Each row is a point. The ring and each string are closed loops that go straight from each point to the next, and from the last back to the first. Before rounding, they use only three directions, however many columns there are. Count how often each string passes through the ring. Passing back the other way cancels.
In the rows, zero is written as 128.

Ring (10 x 3):
[[101 142 148]
 [104 158 131]
 [117 166 106]
 [128 158  83]
 [130 140  72]
 [124 111  77]
 [121  97  92]
 [120  90 122]
 [118  95 142]
 [108 119 156]]
String, 19 rows:
[[136  92  93]
 [116  82  72]
 [102  97  66]
 [106 121  91]
 [124 128 106]
 [146 141  84]
 [144 168  63]
 [119 175  73]
 [149 182  92]
 [149 161 107]
 [134 140 112]
 [105 145  98]
 [108 162  73]
 [146 160  58]
 [144 141  49]
 [112 118  48]
 [ 94 110  74]
 [121 115 100]
 [141 107 103]]
Times through: 1

Ring, 7 rows:
[[199 137 156 139 108  88]
 [152 143 120 129 101 112]
 [ 99 135  94 120 113 145]
 [ 57 117  94 112 138 180]
 [ 73 110 116 115 148 176]
 [133 109 149 128 149 139]
 [186 121 163 138 130 101]]
String, 23 rows:
[[104 131 124 118 118 155]
 [ 86 113  93 122 144 153]
 [ 26 103  73 110 160 194]
 [ 33  96  78 113 169 190]
 [ 92 111 113 121 146 157]
 [123 124 144 122 126 148]
 [113 109 159 120 147 163]
 [139 120 161 125 132 142]
 [141 122 146 127 129 133]
 [175 128 182 130 119 122]
 [207 112 180 144 143  91]
 [183 110 142 144 148  91]
 [152 117 124 136 139 110]
 [167 135 155 130 111 117]
 [200 147 174 134  93  99]
 [153 129 127 132 121 114]
 [163 134 109 137 115  95]
 [170 150 115 134  92  95]
 [149 153 111 128  87 112]
 [108 140  80 124 106 130]
 [ 76 129  61 120 124 146]
 [ 65 136  75 113 112 166]
 [ 70 135  97 111 113 172]]
Times through: 0
String, 31 rows:
[[ 95 147  97 116  96 151]
 [107 139 118 117 105 151]
 [103 126 108 121 126 147]
 [ 85 119  91 120 137 153]
 [ 33 111  60 112 149 181]
 [  7 112  65 103 146 208]
 [ 23 116  93 102 140 210]
 [ 25 104  85 107 157 202]
 [ 60 102  88 118 161 172]
 [ 90 111 111 121 147 158]
 [116 123 144 120 128 154]
 [104 113 153 117 142 168]
 [103 100 149 121 161 165]
 [113  97 137 127 165 149]
 [123 105 126 129 154 136]
 [141 119 142 128 135 131]
 [166 126 169 130 123 124]
 [199 121 186 138 130 102]
 [211 115 174 145 139  85]
 [190 116 149 143 139  90]
 [169 121 137 137 132 103]
 [170 132 152 132 115 112]
 [197 142 170 135 100  99]
 [228 151 175 141  88  75]
 [219 149 152 142  91  71]
 [168 135 120 136 112  97]
 [135 126 112 130 126 121]
 [150 139 140 126 105 124]
 [159 154 143 125  83 120]
 [128 151 100 124  91 124]
 [ 99 141  80 121 105 138]]
Times through: 3

Ring, 6 rows:
[[137 164 135 193 108 150 155  89 137]
 [136 148 147 188 113 183 136  94 133]
 [100 115 143 125 127 209 125 124 109]
 [ 61 120 103  73 141 179 148 147  94]
 [ 82 132 114 100 121 139 166 126 105]
 [118 149 132 155 105 129 167  99 125]]
String:
[[122 146 135 172 126 201 130 107 127]
 [104 145 120 146 131 187 140 118 119]
 [113 124 148 144 116 187 135 111 117]
 [120 103 173 142 110 207 121 110 114]
 [109  91 173 124 118 227 111 121 107]
 [ 74 111 121  93 147 227 121 145  98]
 [ 70 134  97  98 148 195 140 143 103]
 [ 90 134 117 120 130 176 146 126 110]
 [102 109 153 119 114 182 138 119 108]
 [ 89 103 144  98 120 184 138 129 101]
 [ 92 121 132 113 122 173 146 124 107]
 [ 72 143  92  99 141 166 156 137 105]
 [ 31 145  52  46 161 154 170 164  89]
 [ 43 126  83  48 142 145 170 154  88]
 [ 75 111 127  77 117 142 163 132  97]
 [105 115 151 120 106 155 151 113 110]
 [ 96 139 119 125 123 156 156 119 113]
 [ 86 151 100 116 124 129 173 122 112]
 [ 96 155 106 128 115 113 180 112 117]
 [125 138 151 154  91 114 171  92 124]
 [132 126 166 160  91 141 155  92 124]
 [116 129 148 146 108 163 147 106 119]
 [112 163 112 159 120 143 163 106 126]
 [128 192 101 196 117 125 173  91 141]
 [144 184 124 213 108 134 165  81 145]
 [137 203  99 218 122 140 165  86 148]
 [118 177 104 179 127 158 156 103 133]
 [116 141 135 155 116 168 147 107 123]
 [142 129 171 182  99 178 135  90 130]
 [154 140 171 207 102 193 127  83 138]
 [148 142 162 204 111 206 122  90 137]]
Times through: 0

Ring, 8 rows:
[[102 117 110 128 147 141 129 125 133 132  87 138 127 142]
 [140 114  69 185 120 126 146 108 107 105  45 151  86 142]
 [158 118  55 201 101 118 154  95 104  94  40 155  85 138]
 [153 134  69 180  97 113 152  91 123  95  65 153 110 132]
 [127 155 101 138 112 115 139 103 150 109 100 149 141 131]
 [100 163 130  98 132 122 127 116 170 126 130 142 166 131]
 [ 70 147 156  61 156 141 114 131 179 150 153 129 191 133]
 [ 73 128 147  75 160 149 116 133 163 151 136 127 176 137]]
String, 25 rows:
[[ 46 147 180  30 177 152 103 145 191 167 174 122 209 135]
 [ 59 144 160  61 175 146 109 145 173 156 141 131 173 140]
 [104 131 115 119 137 135 130 118 146 129 104 139 145 136]
 [101 111 118 109 134 146 129 114 145 136 115 129 165 133]
 [ 90 109 124 106 151 150 124 127 141 142 108 129 152 139]
 [ 87 124 121 119 164 143 123 139 135 139  86 140 118 148]
 [100 130 114 125 148 136 128 127 139 130  91 142 126 142]
 [106 125 113 121 136 137 131 117 142 129 102 137 145 136]
 [ 86 112 132  92 149 151 122 125 151 146 123 126 170 136]
 [ 52 125 166  50 178 158 107 145 172 165 151 121 190 139]
 [ 57 150 165  56 174 144 108 144 178 156 148 131 179 139]
 [ 88 140 135  91 146 137 122 124 162 138 128 134 168 134]
 [ 87 154 139  88 147 131 121 126 169 136 131 138 166 135]
 [ 75 196 158  68 156 116 115 135 192 135 148 147 170 135]
 [ 95 167 139  85 133 122 125 116 179 129 144 140 181 128]
 [111 134 117 110 120 132 133 105 156 126 124 134 173 128]
 [118 150 107 131 123 120 136 109 149 116 101 147 140 133]
 [130 179  98 148 116 101 140 107 152 101  89 161 119 134]
 [132 170  98 143 108 105 141 101 153 102  98 155 134 130]
 [120 133 108 122 113 129 137 101 151 120 116 137 165 127]
 [114 130 110 121 122 132 134 107 148 124 111 137 159 131]
 [108 165 119 116 131 117 131 116 161 119 112 148 146 134]
 [ 86 187 147  80 145 116 120 126 185 130 142 146 169 133]
 [ 70 157 163  51 151 138 114 127 190 149 168 128 207 129]
 [ 82 128 145  72 143 146 120 120 170 147 150 124 197 129]]
Times through: 0
String (28 x 14):
[[132 106  81 163 118 135 143 105 116 114  68 142 116 137]
 [119 124 100 137 124 132 137 109 136 120  92 140 137 135]
 [144 125  68 185 113 120 148 104 112 101  48 154  89 140]
 [157 129  55 206 106 112 154  99 104  90  32 161  71 141]
 [181 130  31 239  89 102 164  88  90  74   7 169  47 141]
 [171 112  47 207  84 117 160  82 103  87  43 153  97 132]
 [135 114  86 151 106 131 144  95 130 113  89 139 142 130]
 [124 129  97 142 119 128 139 105 137 116  91 143 136 133]
 [141 149  82 166 108 111 146 101 133 100  73 155 112 134]
 [156 177  72 181  94  92 152  93 138  83  66 168  99 132]
 [133 155  97 140 104 113 142  96 151 106 104 149 147 127]
 [121 167 112 122 113 112 136 103 163 111 117 148 156 128]
 [112 124 112 116 123 136 133 107 149 127 115 134 165 130]
 [108 144 116 117 130 128 131 114 153 124 111 141 151 133]
 [ 89 178 141  88 145 119 122 126 177 130 133 146 162 134]
 [ 76 180 155  70 155 123 116 133 186 138 147 142 174 134]
 [ 68 173 161  61 161 129 113 136 187 145 152 138 180 135]
 [ 53 163 176  37 170 141 106 141 195 158 171 128 203 133]
 [ 71 126 155  57 152 152 115 126 175 155 160 120 207 130]
 [105 122 116 113 131 139 131 113 148 131 114 133 161 132]
 [ 91 137 129 101 147 137 124 125 155 136 116 137 154 137]
 [ 65 135 152  72 172 148 112 142 164 154 131 131 165 141]
 [ 67 120 147  77 171 154 113 141 156 156 126 127 164 142]
 [ 89 109 126 102 150 151 124 126 144 144 112 128 158 138]
 [ 97 105 115 119 148 149 127 125 134 138  96 132 141 141]
 [109 125  95 157 152 133 132 132 117 122  54 151  84 150]
 [125 128  77 185 145 124 139 128 104 110  28 160  55 153]
 [143 117  57 209 132 122 147 118  90 100  11 162  42 152]]
Times through: 4

Ring, 9 rows:
[[115 134 139 114 110  85 119 141 109 139 131 140 142 139]
 [106 142 140 113 122 116 132 136 118 133 124 135 142 140]
 [ 95 151 139 116 146 163 146 128 132 116 112 124 137 140]
 [ 94 157 138 125 165 194 151 121 144 102 106 115 129 136]
 [100 158 139 134 170 196 147 120 146  99 107 113 123 133]
 [114 150 139 142 161 165 131 123 140 104 116 117 119 129]
 [121 142 137 139 148 135 121 128 130 110 121 122 120 129]
 [125 132 136 131 128  98 112 134 116 119 127 131 126 132]
 [123 128 137 119 109  73 111 141 106 135 132 140 137 137]]
String:
[[100 168 145 141 173 207 150 119 153 109 113 112 122 129]
 [110 164 148 145 159 176 138 124 146 123 125 119 123 127]
 [103 168 145 147 179 212 148 117 156 104 113 109 118 127]
 [ 90 155 130 128 190 229 158 112 153  72  89 103 119 136]
 [ 93 161 135 135 189 230 157 113 156  81  95 104 118 133]
 [ 89 158 132 128 188 229 159 113 153  77  91 105 121 136]
 [ 90 148 129 118 173 203 154 118 142  81  92 111 127 140]
 [105 150 139 127 150 160 138 126 134 112 115 122 129 135]
 [111 161 150 139 143 151 134 130 137 136 131 126 130 129]
 [ 93 161 143 122 153 183 152 125 141 120 114 121 135 137]
 [ 87 154 138 108 145 173 154 128 133 117 109 124 142 143]
 [109 154 149 124 122 122 132 137 125 150 135 136 141 135]
 [110 145 141 122 128 122 129 134 122 131 126 132 136 136]
 [104 135 132 110 131 124 132 133 118 114 114 130 138 142]
 [105 127 130 100 116  99 128 138 107 120 116 136 144 145]
 [119 127 139 108  93  54 112 146  98 150 137 148 147 141]
 [120 121 136 104  88  44 109 148  93 147 136 149 148 143]
 [110 126 131 107 117  94 123 137 108 120 118 136 140 143]
 [110 133 133 113 126 111 126 134 115 118 118 132 137 140]
 [118 142 143 126 120 102 120 137 118 138 133 136 135 134]
 [125 142 151 126  95  61 110 147 107 169 152 148 143 133]
 [110 136 141 106  99  78 123 144 105 151 134 145 149 142]
 [112 148 148 120 112 101 126 140 117 153 138 140 144 136]
 [116 150 146 133 130 123 125 134 126 138 133 132 132 132]
 [112 149 143 129 136 133 130 132 128 129 127 129 132 133]
 [103 144 135 120 146 151 137 128 129 109 112 124 132 138]
 [ 89 147 130 112 165 192 154 121 138  88  95 115 132 142]
 [ 74 156 126 112 193 249 172 111 154  65  78 102 127 143]]
Times through: 0
